Each row is a point. Two turns around zero, p and q, are shown by what they do to some points. Where does a point land after both, in the order given? Backwards means that the second turn is done in reverse. Each puzzle has new turns, and all numbers are rounded.

Turn p:
[0.24 0.14] => [ 0.27 -0.08]
[ 0.55 -0.33] => [ 0.14 -0.62]
[-0.51  0.22] => [-0.20  0.52]
[-0.28 -0.03] => [-0.22  0.18]
Turn q:
[-0.22  0.23] => [-0.31  0.05]
[-0.23 -0.49] => [ 0.11 -0.53]
[0.45 0.26] => [0.20 0.48]
Where do these land?
p, then q: [-0.02 -0.64] => [-0.12 -0.63]
p, then q: [-0.13  0.31] => [-0.08  0.33]
q, then p: [0.15 0.33] => [0.20 0.30]

Turn p:
[-0.47 -0.77  0.23] => [ 0.12 -0.81 -0.44]
[-0.28  0.15  0.00] => [-0.16  0.09 -0.26]
[0.13 0.46 0.19] => [-0.37  0.29  0.22]
[0.19 0.27 0.25] => [-0.29  0.10  0.28]
[ 0.38  0.26 -0.39] => [0.27 0.47 0.27]
[ 0.04 -0.38 -0.28] => [ 0.44 -0.15 -0.07]
Turn q:
[ 0.12 -0.57 -0.25] => [ 0.37 -0.37  0.36]
[ 0.07 -0.04  0.08] => [0.02 0.07 0.09]
[-0.29  0.33 -0.06] => [-0.26 -0.04 -0.36]
[ 0.00 -0.56  0.15] => [ 0.03 -0.20  0.54]
[0.10 0.84 0.08] => [-0.15  0.55 -0.63]
Where do these land?
p, then q: [-0.25  0.41 -0.24] => [-0.02  0.00 -0.54]
p, then q: [ 0.17 -0.74  0.04] => [0.40 0.01 0.65]
q, then p: [ 0.48 -0.42  0.00] => [-0.25 -0.13  0.57]
q, then p: [-0.19  0.36  0.01] => [ 0.14  0.22 -0.31]
p, then q: [-0.20  0.39  0.19] => [-0.31 -0.22 -0.29]
